Every row gives one point. The points of each table are mixes of a few directions, plus a little noise. How many directions does each table use, and how many do they share? Where both have some left over, give the other angles between the two spaces (their principal angles), to ten degrees, smallest first.

First (6 x 3):
[[ 0.4 -0.3  0.4]
 [-1.5 -0.7  2.1]
 [-5.1  0.6  2.6]
 [ 2.0  2.6 -5.9]
 [-1.6  1.0 -0.3]
 [ 5.7 -3.5  1.1]]
Second (6 x 3):
[[-0.9  1.7 -1.9]
 [-1.8  3.4 -3.9]
 [ 2.2 -4.4  5.4]
 [-0.7  1.3 -1.5]
 [-0.9  1.7 -2.1]
 [ 1.9 -3.6  4.0]]
Directions: first 2, second 1, shared 1

First (8 x 6):
[[-0.6 -0.7 -2.3  5.5  1.9  1.1]
 [ 7.2  0.8  3.8 -4.8 -0.5  0.8]
 [ 1.3  1.3 -0.8 -0.9  1.6 -0.3]
 [ 4.4  0.4 -4.4  3.6  0.2 -2.0]
 [-6.9 -2.2  0.7 -0.7 -5.4 -2.0]
 [-1.5  0.3  3.8 -3.3  0.7  2.2]
 [-4.4  1.2  0.7 -1.2  3.0  1.7]
 [ 0.4 -0.9 -1.5  1.9 -2.2 -1.4]]
Second (8 x 6):
[[-2.6 -1.5  0.6  1.0 -2.5 -0.4]
 [-1.8 -0.2 -1.8  1.2 -0.3 -1.0]
 [-2.6  0.1 -1.3  2.5  2.4  1.0]
 [-0.8 -0.6  1.4  0.5  0.5  1.6]
 [ 7.6  1.4  5.7 -4.4  3.2  3.9]
 [ 0.1 -0.5 -5.3 -2.1 -7.0 -7.6]
 [-0.2  1.1  1.1  1.6  4.2  3.1]
 [ 0.1  0.0 -0.6 -0.3 -0.5 -0.7]]
Directions: first 4, second 3, shared 3

First (7 x 9):
[[-0.2 -0.4 -0.8  4.5  3.5 -0.9 -0.5  0.8 -2.7]
 [ 2.9  1.8 -1.7 -2.7 -1.8  2.2 -1.3  2.9 -0.1]
 [ 0.3 -0.5 -0.5  1.1  1.5  0.4  2.0 -0.4  0.4]
 [-6.6 -0.1  4.5 -3.0 -0.7 -5.9 -8.2 -4.5 -4.5]
 [ 4.6  1.8 -1.5  2.9 -1.6  2.1  3.3  1.0  4.2]
 [-1.1 -3.6  0.2  3.5 -0.4  1.0  2.7  2.2  0.9]
 [ 0.4  1.0 -0.2 -6.2 -0.7  1.3  1.8 -2.1  1.8]]
Second (9 x 9):
[[-1.4 -9.3  1.1  1.0 -3.1 -1.0 -2.7  2.7 -6.2]
 [ 0.5 -2.8 -0.2 -0.3  1.7  4.0 -0.1  2.0 -0.5]
 [ 3.5  1.6  0.2 -1.5  4.9 -0.3  2.0  0.6  5.0]
 [-1.4  5.9  0.9  3.1 -0.7 -3.5 -1.7 -1.3  2.1]
 [-0.9 -1.7  0.2  2.0 -4.7  0.4 -0.1 -3.1 -2.1]
 [ 0.7  5.7 -1.2 -3.0  0.7 -4.0  2.4 -2.6  2.8]
 [-0.3 -4.6  0.7  1.6 -1.4  2.6 -1.2  0.9 -2.4]
 [-3.3  6.8 -0.7 -0.2 -1.0 -2.6 -1.3 -0.2 -0.2]
 [ 2.6 -1.7 -0.9 -2.9  3.4  4.4  2.4  0.9  1.6]]
Directions: first 5, second 5, shared 2; angles 50, 60, 80

First (8 x 12):
[[-1.0 -1.2 -4.6  0.7  0.7  0.5  4.9  0.3 -2.4  1.8 -0.7  2.3]
 [ 2.0 -2.8 -0.3 -1.6 -4.0 -1.0 -0.6  3.1  0.4 -0.2  2.8 -3.2]
 [-1.4  2.9  2.0 -1.4 -0.7  0.3 -1.4 -6.5 -0.9 -3.4 -0.3  4.3]
 [ 1.9  6.5 -3.8  0.5  3.3 -1.5  1.1  3.6  1.2  6.2 -1.8 -1.7]
 [ 0.5  0.3  3.3  1.5  0.6 -0.2  0.3 -3.2  2.1 -2.7 -4.5 -1.3]
 [-1.2 -6.9  4.0  0.1 -0.1  1.0  1.8  3.6  0.5 -1.2  2.1 -3.3]
 [ 1.9 -3.2 -0.3  1.7 -1.9  0.0 -7.8  4.0  1.2 -0.2  2.3 -3.2]
 [-2.8  4.6 -0.4 -1.4  2.3  0.9  1.5 -5.0 -2.2  0.0  0.1  6.1]]
Second (10 x 12):
[[  1.5   0.9  -0.5  -1.7  -1.8  -1.4   3.5   0.7   0.6   0.8  -0.5  -2.0]
 [ -3.3   0.0  -0.4  -3.2   0.7   1.3   1.4   0.3  -3.3   1.3   6.3   4.6]
 [  2.3  -2.9   3.7   2.6  -2.0  -0.5  -3.9  -1.0   3.1  -4.1  -3.8  -4.2]
 [ -0.5  10.0   0.1  -1.3   3.4  -0.4  -5.0  -2.3   0.3   2.7   0.9   3.5]
 [ -1.9  -1.3  -1.0  -1.8   0.6   0.8   0.3   3.5  -1.9   2.4   5.6   1.2]
 [  0.2  -1.9   0.1   0.6  -0.6   0.0   1.0  -0.2   0.1  -1.0  -1.0  -0.6]
 [  0.1   4.6   0.0  -2.2   0.0  -0.9   0.9  -1.7  -0.1   0.9   0.6   1.4]
 [  1.1 -10.0  -1.7   6.9   0.8   1.4  -2.3   5.4   1.3  -0.7  -3.6  -5.0]
 [  2.7   4.9   0.2   1.1   0.0  -1.7  -0.5  -3.3   2.5  -0.7  -5.9  -1.6]
 [ -2.3  -4.2  -0.6  -1.0  -1.2   1.1   4.8  -1.5  -2.6  -1.6   1.5   2.8]]
Directions: first 6, second 5, shared 5

First (11 x 14):
[[ 2.5  1.8  2.3 -4.0 -2.8 -1.6 -2.9 -3.4  0.9  1.4  1.4  4.8  0.8  1.6]
 [-1.8 -1.1 -1.5  2.6  1.9  1.1  2.0  2.4 -0.5 -0.9 -1.0 -3.1 -0.5 -1.1]
 [ 0.2  0.2  0.2 -0.4 -0.3 -0.1 -0.3 -0.4  0.1  0.1  0.2  0.5  0.1  0.2]
 [ 0.3  0.2  0.4 -0.7 -0.3 -0.2 -0.5 -0.3  0.2  0.1  0.1  0.8  0.1  0.3]
 [-0.9 -0.7 -0.9  1.4  0.9  0.5  1.1  1.3 -0.3 -0.4 -0.5 -1.7 -0.2 -0.5]
 [-2.3 -1.7 -2.0  3.5  2.5  1.4  2.7  3.1 -0.8 -1.2 -1.3 -4.2 -0.6 -1.5]
 [ 5.9  4.2  5.2 -9.1 -6.4 -3.4 -6.9 -7.7  2.0  2.9  3.1 11.0  1.8  3.7]
 [ 2.0  1.5  1.8 -3.2 -2.2 -1.2 -2.4 -2.7  0.6  0.9  1.0  3.7  0.6  1.2]
 [-2.4 -1.8 -2.0  3.7  2.6  1.4  2.7  3.0 -0.8 -1.1 -1.3 -4.5 -0.7 -1.5]
 [ 1.0  0.6  0.8 -1.3 -1.0 -0.6 -1.0 -1.1  0.3  0.4  0.5  1.7  0.3  0.6]
 [-4.8 -3.4 -4.2  7.3  5.1  2.7  5.5  6.3 -1.6 -2.3 -2.5 -8.8 -1.5 -3.0]]
Second (9 x 14):
[[ 4.7  4.1 -0.7 -2.7 -0.5 -3.2  0.0 -2.6 -4.4  0.0 -4.5  0.5  0.0 -4.0]
 [ 5.5 -2.6  2.7 -1.8 -0.4 -0.6 -4.1 -2.4  2.1 -8.6  2.6  0.1  0.0 -0.5]
 [-4.5 -0.2 -1.2 -0.7 -0.1  0.7  0.7  2.5  4.2 -1.6  3.4 -0.6  0.9  1.1]
 [-5.1  2.6 -0.6 -3.1 -4.1  0.7  0.7 -0.7  0.4  4.0 -1.7  5.2  2.8 -1.7]
 [-0.8  2.5 -0.3 -1.6 -3.6  0.1  0.6 -1.5 -0.4  2.6 -5.1  4.5  1.4 -4.2]
 [ 3.7  0.3 -1.2  3.6  2.3 -0.9  1.8  1.3 -0.3 -0.2 -4.1 -3.2 -2.5 -2.5]
 [ 1.5 -2.6  1.0  4.4  3.9  0.8  0.4  0.0 -5.9  5.5  1.1 -3.4 -2.4  5.3]
 [-2.9  0.6 -1.2 -0.9  0.3  0.0  0.8  1.7  2.1 -0.7  2.3 -0.9  0.6  0.8]
 [-2.1 -4.7  1.5  2.7  2.2  2.4 -1.1  1.7  2.2 -1.1  6.0 -2.2 -0.8  5.6]]
Directions: first 1, second 5, shared 0; angles 30

First (9 x 20):
[[ 0.5 -4.4  0.5 -3.6  0.3 -2.6 -1.7  3.9 -0.9  1.3  2.4  2.2  5.4 -0.5
   2.9  3.5  2.8  2.3  5.0 -1.6]
 [-2.9  8.3  1.3  4.1  4.9  1.7  5.3 -5.1 -5.9 -3.6 -3.6 -0.3 -7.4  1.9
  -0.5 -0.7 -1.3  1.4 -6.2 -0.7]
 [ 1.4 -0.8 -0.2 -1.3  1.3 -1.9  0.1  2.0 -2.7  1.2  1.9  2.6  3.2  0.9
   3.8  2.9  0.7  1.7  3.2 -1.8]
 [ 1.4  1.5 -1.0  0.3  1.7  0.8  1.7 -0.9  0.1  3.3  0.8  2.0  1.9  0.7
   2.6 -2.3 -2.8 -1.0  3.0  0.6]
 [-1.1 -5.1  1.0 -2.7 -2.4  0.2 -2.9  2.2  4.6  0.2  0.3 -2.0  2.4 -2.4
  -2.6 -0.8  1.7 -0.8  1.5  1.5]
 [ 4.1 -1.1 -2.9  1.7 -5.6 -0.9 -3.3  1.3  2.9  0.7  1.5 -0.6 -0.6  1.2
  -0.7  0.2 -1.5 -2.8 -1.3 -0.1]
 [ 2.6 -4.6 -1.8 -0.7 -6.2 -0.5 -4.7  2.3  5.7  0.8  1.4 -2.0  1.3 -1.0
  -2.6 -0.7  0.1 -2.9  0.2  1.2]
 [-0.1  1.4  0.4  0.0  2.3 -0.7  1.4  0.1 -3.0 -0.2  0.3  1.5  0.4  0.7
   2.0  1.6  0.3  1.6  0.8 -1.2]
 [-5.8  4.7  3.0  1.9  3.7  3.9  3.7 -5.4 -0.6 -3.6 -4.8 -3.7 -6.7 -1.4
  -4.8 -3.9 -0.3  0.4 -5.8  2.1]]
Second (10 x 20):
[[ 0.8 -3.2  2.1 -0.1 -3.6 -2.4 -0.2  1.2 -1.3 -1.4  3.0 -5.4  4.4 -2.3
  -2.6  4.6  2.6  1.4 -1.4 -1.3]
 [ 6.9 -0.7 -4.5  3.9 -3.6  2.8  0.1  1.1 -2.0 -1.3  1.1  0.6 -2.7  5.6
   0.2  0.4  0.8 -2.3 -0.2  1.0]
 [-1.8 -4.6  2.2 -3.4 -3.8 -3.5 -4.0  2.6  2.6  0.2  2.9 -2.9  5.3 -6.8
  -1.4  3.2  1.6  0.9  0.4 -1.6]
 [-4.7  5.3  3.3 -0.1  2.2 -2.4  1.4 -3.6 -2.3 -0.3 -0.2 -1.6 -0.3 -6.5
   0.1  0.9 -2.8  1.6 -4.0 -2.3]
 [-0.3  0.3  0.2  0.6 -0.9 -3.7  0.0 -0.3  5.6  2.2 -2.0 -2.1  0.8  6.4
  -2.0 -1.3 -2.1 -1.3 -0.8  0.7]
 [-3.4  4.8  2.2  0.4  4.2  0.2  3.3 -3.8 -1.0  0.8 -1.8 -0.1 -0.9 -1.1
   0.4 -2.1 -2.8  0.7 -1.2  0.0]
 [ 6.4 -0.2 -5.9  2.7 -3.0  4.2 -1.9  1.3 -0.5  0.2  0.7  4.1 -4.1  2.8
   2.0 -2.1 -1.0 -3.4  1.2  1.6]
 [-3.3  3.7  0.7 -0.3  3.5 -0.7  0.1 -0.7 -4.6 -3.2 -1.8  3.1 -4.7 -1.6
   2.1  2.2  0.9  2.7 -2.7 -2.2]
 [ 3.7 -4.4 -3.4 -1.0 -0.7  5.0 -1.0  2.2  3.1  2.6  0.2  3.2  0.9  2.9
   1.2 -4.5  0.4 -2.6  6.1  3.6]
 [-4.2 -1.0  2.9 -3.0  5.7  0.6  2.2  0.1 -0.1  0.1 -2.2  0.9  1.5  0.8
   0.1 -1.0  2.3  2.6  3.0  0.8]]
Directions: first 4, second 6, shared 3; angles 70

First (11 x 32):
[[  0.0   4.4   1.4  -1.6  -1.1   3.7   2.3   2.3  -0.3  -2.0   3.2  -0.8
   -0.5   2.3   0.9  -3.5  -0.5   0.9  -2.9  -2.9   0.5  -2.2  -0.8   0.8
   -1.2   2.9   2.1   0.4   1.6   0.7  -0.7  -0.5]
 [ -0.1  -4.5  -1.3   1.8   1.1  -4.0  -2.5  -2.3   0.3   2.2  -3.4   0.7
    0.5  -2.3  -1.0   3.7   0.4  -1.0   3.0   3.1  -0.6   2.2   0.9  -0.6
    1.2  -2.9  -2.1  -0.2  -1.7  -0.8   0.7   0.6]
 [  0.0  -7.7  -2.2   3.0   2.0  -6.7  -4.2  -4.0   0.5   3.5  -5.9   1.2
    1.0  -4.1  -1.7   6.3   0.8  -1.6   4.9   5.4  -1.0   3.5   1.5  -1.5
    1.9  -5.3  -3.7  -0.5  -2.8  -1.4   1.3   1.1]
 [ -0.2 -10.7  -3.2   4.2   2.7  -9.4  -5.9  -5.7   0.6   4.9  -8.3   1.8
    1.4  -5.7  -2.5   8.8   1.1  -2.3   7.1   7.3  -1.4   5.0   2.0  -2.0
    2.9  -7.4  -5.2  -0.8  -4.1  -2.0   1.9   1.4]
 [  0.0  -3.3  -0.9   1.2   0.9  -2.9  -1.6  -1.7   0.1   1.5  -2.4   0.6
    0.4  -1.8  -0.8   2.8   0.3  -0.9   2.1   2.2  -0.5   1.5   0.6  -0.7
    0.9  -2.3  -1.5  -0.3  -1.3  -0.5   0.6   0.5]
 [  0.2   9.8   2.8  -3.8  -2.5   8.4   5.6   4.9  -0.6  -4.5   7.5  -1.5
   -1.2   5.2   2.2  -8.0  -1.0   2.2  -6.4  -6.6   1.3  -4.5  -2.0   1.7
   -2.5   6.8   4.8   0.9   3.5   1.8  -1.5  -1.3]
 [  0.1   4.9   1.4  -2.0  -1.2   4.3   2.6   2.5  -0.4  -2.3   3.8  -0.7
   -0.6   2.5   1.1  -4.0  -0.4   1.1  -3.2  -3.3   0.6  -2.2  -0.9   0.8
   -1.3   3.4   2.4   0.3   1.8   0.9  -0.8  -0.7]
 [  0.1  -0.2   0.0   0.0   0.0  -0.2   0.0  -0.1  -0.1   0.1   0.0   0.0
   -0.1  -0.1   0.0   0.0   0.1   0.1   0.1   0.1   0.0   0.0   0.0  -0.1
    0.0  -0.1   0.0  -0.1   0.0   0.0   0.1   0.1]
 [  0.2   6.5   1.9  -2.6  -1.8   5.7   3.6   3.4  -0.5  -3.0   5.0  -1.0
   -0.7   3.5   1.5  -5.4  -0.7   1.3  -4.3  -4.5   0.8  -3.2  -1.2   1.3
   -1.7   4.6   3.2   0.5   2.4   1.2  -1.1  -0.8]
 [  0.0  -1.4  -0.4   0.6   0.4  -1.2  -0.8  -0.7   0.0   0.6  -1.1   0.2
    0.1  -1.0  -0.3   1.3   0.2  -0.5   1.0   1.1  -0.2   0.7   0.4  -0.3
    0.3  -1.0  -0.7  -0.1  -0.5  -0.4   0.3   0.1]
 [  0.0   2.4   0.8  -1.0  -0.5   2.1   1.3   1.2  -0.2  -1.1   1.7  -0.4
   -0.4   1.2   0.7  -1.9  -0.2   0.4  -1.5  -1.5   0.3  -1.1  -0.4   0.4
   -0.6   1.7   1.2   0.2   1.0   0.4  -0.4  -0.4]]
Second (10 x 32):
[[ 0.1  5.6  1.5 -1.8 -1.6  5.0  2.8  2.3 -0.5 -2.7  3.9 -0.6 -1.6  3.1
   1.7 -4.8 -1.1  0.9 -4.6 -4.1  0.7 -3.3 -0.9  1.3 -1.3  4.3  2.1  0.8
   2.2  1.0 -0.7 -0.1]
 [ 0.0 -0.8 -0.2  0.2  0.2 -0.8 -0.2 -0.3  0.1  0.5 -0.5  0.1  0.4 -0.5
  -0.3  0.7  0.2  0.0  0.8  0.6 -0.1  0.6  0.0 -0.3  0.2 -0.7 -0.2 -0.2
  -0.4 -0.1  0.0 -0.1]
 [ 0.5  4.4  1.0 -0.7 -1.6  4.4  1.7  0.9 -0.9 -2.5  2.7 -0.1 -2.9  2.8
   2.2 -4.5 -2.1  0.4 -5.0 -3.9  0.6 -3.9 -0.3  1.2 -0.9  4.6  1.0  1.0
   2.1  0.8 -0.7  1.1]
 [ 1.1  0.6 -0.4  2.1 -1.0  2.1 -1.5 -2.8 -1.2 -1.2 -1.0  1.2 -5.6  1.5
   2.9 -2.6 -3.8 -1.2 -5.3 -2.1  0.3 -4.4  1.1  0.9  0.2  4.2 -2.4  2.0
   1.3  0.0  0.3  3.7]
 [ 1.1 -6.5 -2.7  5.5  0.5 -3.6 -6.2 -7.6 -1.2  1.7 -7.0  2.7 -6.3 -1.9
   2.1  2.9 -4.2 -3.3 -2.0  2.0 -0.6 -2.2  2.7 -0.1  2.2  0.2 -6.7  2.1
  -1.1 -1.5  1.7  5.8]
 [-1.4 -2.9  0.2 -1.8  1.8 -4.5  1.0  2.9  1.7  2.7 -0.3 -1.3  7.7 -3.0
  -4.3  4.8  5.1  1.0  8.3  4.5 -0.7  6.6 -0.9 -1.7  0.2 -6.8  2.3 -2.8
  -2.6 -0.1  0.0 -4.4]
 [ 0.1  2.6  0.8 -1.3 -0.6  2.1  1.6  1.8  0.0 -1.0  2.2 -0.5  0.2  1.2
   0.3 -2.0  0.2  0.9 -1.3 -1.7  0.2 -0.7 -0.6  0.3 -0.7  1.6  1.6  0.1
   0.9  0.5 -0.5 -0.8]
 [-0.4 -3.3 -0.6  0.4  1.4 -3.4 -1.1 -0.3  0.6  1.8 -1.8  0.0  2.5 -2.2
  -1.9  3.3  1.6 -0.2  4.0  2.8 -0.5  3.0  0.2 -1.0  0.7 -3.5 -0.5 -1.0
  -1.8 -0.6  0.4 -1.0]
 [-0.7  7.2  2.3 -4.2 -1.4  5.3  5.2  5.9  0.3 -2.8  6.5 -2.0  2.7  3.0
  -0.1 -4.8  1.7  2.4 -1.6 -3.7  0.8 -0.9 -2.2  0.8 -2.1  2.8  5.3 -0.6
   2.1  1.5 -1.4 -3.3]
 [-0.5 -7.1 -1.7  1.9  2.0 -6.8 -3.2 -2.5  0.8  3.7 -4.8  0.6  2.9 -4.3
  -2.8  6.6  2.1 -1.0  6.5  5.6 -1.1  4.9  0.9 -1.6  1.7 -6.3 -2.3 -1.3
  -3.2 -1.2  1.1 -0.6]]
Directions: first 1, second 2, shared 1

First (11 x 32):
[[-1.5 -2.4  2.5 -2.5  1.3 -1.2  0.4  5.4  1.8  1.0 -3.3 -1.3  1.5  2.9
   2.3  0.2 -0.7 -2.0 -3.0  0.9  1.6  1.1 -1.5  0.2  0.7 -0.5 -1.8 -1.6
  -1.4  0.8  1.1 -0.4]
 [ 0.0  1.0  1.7  0.4 -3.3 -2.7  1.1 -6.7 -0.5 -0.4 -1.3  0.6 -4.6 -1.1
  -2.8  0.5  1.0  0.5  4.4  1.0  0.6  1.6  0.4  0.7 -0.2  0.3 -1.9 -3.0
  -0.4 -6.0  3.7  3.0]
 [-2.8  0.2  3.8  0.9 -3.0 -3.8  0.0 -2.8 -0.2  0.9 -7.7 -1.8 -5.4 -1.2
  -3.1  2.4  0.9  1.0  5.6  3.2  4.6  4.4  4.4 -1.1  1.2  3.3 -3.5 -3.7
  -0.3 -6.0  5.5  0.5]
 [ 7.0  0.7 -2.4 -1.2 -2.1  0.3  2.7 -6.8 -1.5 -0.3  7.4  1.2 -0.1  1.3
  -1.8 -3.4 -0.1 -1.9 -1.5 -3.7 -5.5 -3.1 -4.7  1.2  2.9 -3.6  1.3  3.0
  -0.5  0.6 -0.7  2.1]
 [-1.0 -0.1 -0.9 -0.6  1.4  1.2 -0.1  1.0  0.9 -1.1  3.2  2.0  2.0  0.2
   2.2 -0.4 -0.1 -0.2 -2.0 -0.5 -1.7 -1.8 -2.8  1.6 -3.1 -1.8  1.1 -0.8
  -0.1  0.4 -1.9  1.4]
 [-3.3  0.3 -0.1  1.0  1.5  1.0 -1.4  2.6  0.6 -0.7 -0.9  0.7  1.0 -1.3
   1.4  1.2  0.2  1.4  0.3  1.2  1.2  0.1  1.4  0.1 -3.1  1.0  0.6 -1.1
   0.6  0.3 -1.2 -0.5]
 [ 3.0 -2.7  0.6 -4.4  1.1 -0.3  2.3  3.0  1.5  0.7  3.3  0.1  3.5  5.0
   3.0 -2.6 -1.2 -4.2 -6.5 -2.2 -3.0 -2.1 -7.0  1.6  1.9 -4.2 -0.3  0.5
  -2.1  2.6 -0.7  1.3]
 [-1.4  2.6  0.1  2.5 -2.9 -1.2 -0.1 -8.2 -1.1 -1.7  0.5  2.2 -4.7 -3.7
  -3.0  1.2  1.7  2.6  6.1  1.2  0.2  0.9  1.9  0.9 -3.1  0.9 -0.4 -3.0
   0.8 -6.4  1.9  3.2]
 [-0.3 -1.2 -1.9 -0.3  3.7  3.0 -1.4  7.6  0.6  0.6  0.7 -0.9  4.9  0.9
   3.0 -0.4 -1.2 -0.3 -4.4 -1.0 -0.1 -1.5  0.2 -1.0  0.3  0.1  1.9  3.2
   0.6  6.6 -3.9 -3.5]
 [-7.0  0.7  1.0  3.0  1.7  0.6 -3.4  4.6  0.5 -0.2 -6.7 -0.8 -0.7 -3.5
   0.6  3.9  0.5  3.5  3.5  3.8  5.5  2.9  6.8 -1.7 -3.5  4.7 -0.3 -2.2
   1.5 -0.9  0.0 -2.6]
 [ 7.2  0.7 -4.6  1.1  0.4  3.3  0.1  0.1 -2.5  1.3  4.7 -2.0  2.8  0.2
  -1.7 -2.6 -1.0 -0.4 -2.4 -4.0 -3.4 -2.8  1.1 -2.4  6.0 -0.3  3.2  8.6
   1.3  7.9 -3.8 -4.4]]
Second (10 x 32):
[[  0.3   1.2   0.1  -2.6  -3.2  -1.1   1.4  -3.5  -0.1   0.3  -1.0   1.4
   -1.8   2.3   1.3  -1.8   1.1  -1.4  -0.5   0.7   0.5   2.1  -0.4  -0.1
    1.5  -3.3  -1.2  -1.8  -1.9  -6.8   0.4   2.7]
 [ -3.0   1.4   2.5   2.0  -2.9  -3.0  -0.1  -5.6  -0.4  -0.9  -3.3   0.5
   -5.3  -2.9  -3.2   2.4   1.0   2.1   6.2   2.3   2.2   2.4   2.5   0.5
   -2.4   2.4  -2.0  -4.2   0.4  -6.2   4.1   2.6]
 [  4.4  -2.5   0.4  -0.3   1.9   0.0   0.9   2.1   0.0   0.9   2.9  -2.4
    1.9   0.9  -1.4  -0.8  -1.6  -1.8  -2.5  -2.8  -2.8  -3.1  -3.5   0.6
    3.1   0.5   0.4   3.3   0.3   7.6   0.5  -1.8]
 [  1.9   2.4  -5.1   3.3   1.1   4.2  -1.9   0.1  -1.8  -0.4   4.2   0.6
    2.1  -2.8  -0.5  -0.6   0.0   2.2   0.3  -1.8  -1.7  -2.2   3.0  -1.6
    0.0   1.0   4.0   5.3   2.2   5.1  -5.0  -3.3]
 [ -3.5   0.8   0.8  -0.3  -0.7  -0.4  -0.6   0.3   0.4   0.0  -3.4   0.8
   -1.1  -0.2   1.4   1.0   0.9   0.9   1.0   2.1   2.5   2.3   2.0  -0.2
   -1.8  -0.1  -1.0  -2.5  -0.5  -4.5   0.4   0.8]
 [  1.2  -4.5   0.9   0.7   6.9   1.5  -0.9   9.2   1.7  -0.1   3.6  -2.5
    6.2  -0.2   1.0   1.1  -3.0  -0.9  -4.9  -2.6  -2.9  -5.4  -5.2   1.8
   -1.7   2.4   1.7   2.9   1.5  13.7  -1.7  -3.4]
 [  2.8   0.7  -2.2   2.7   1.0   1.8  -0.7  -1.9  -1.3  -0.6   4.3  -0.1
    0.7  -2.8  -2.3  -0.2  -0.6   1.5   1.0  -2.1  -2.8  -3.0   0.5   0.1
   -0.2   1.4   2.3   3.4   1.9   4.8  -1.6  -1.3]
 [  0.5   1.2  -0.3  -0.3  -2.8  -0.4   0.0  -0.9  -1.2   1.4  -4.8  -1.5
   -2.1   0.5  -0.8  -0.1   0.5   0.1   1.6   1.3   2.9   3.5   4.9  -2.9
    4.1   0.8  -1.1   1.0  -0.6  -3.4   0.8  -1.8]
 [ -3.8  -3.4   3.7  -2.3   3.4  -1.3   0.0   7.9   3.0   0.2  -2.9  -0.8
    2.8   2.7   3.2   1.3  -1.3  -1.9  -3.7   1.3   1.4   0.1  -3.5   1.6
   -2.7   0.2  -1.8  -3.4  -1.1   2.6   1.2   0.2]
 [ -0.4   3.0  -0.7  -2.8  -5.3  -1.1   2.0  -8.2  -0.6  -0.5  -0.2   3.8
   -3.6   1.9   1.1  -2.2   2.3  -0.9   1.3   1.3   0.3   3.1  -0.5   0.5
   -0.3  -5.0  -1.7  -3.6  -2.3 -12.2   0.4   5.3]]
Directions: first 4, second 5, shared 4
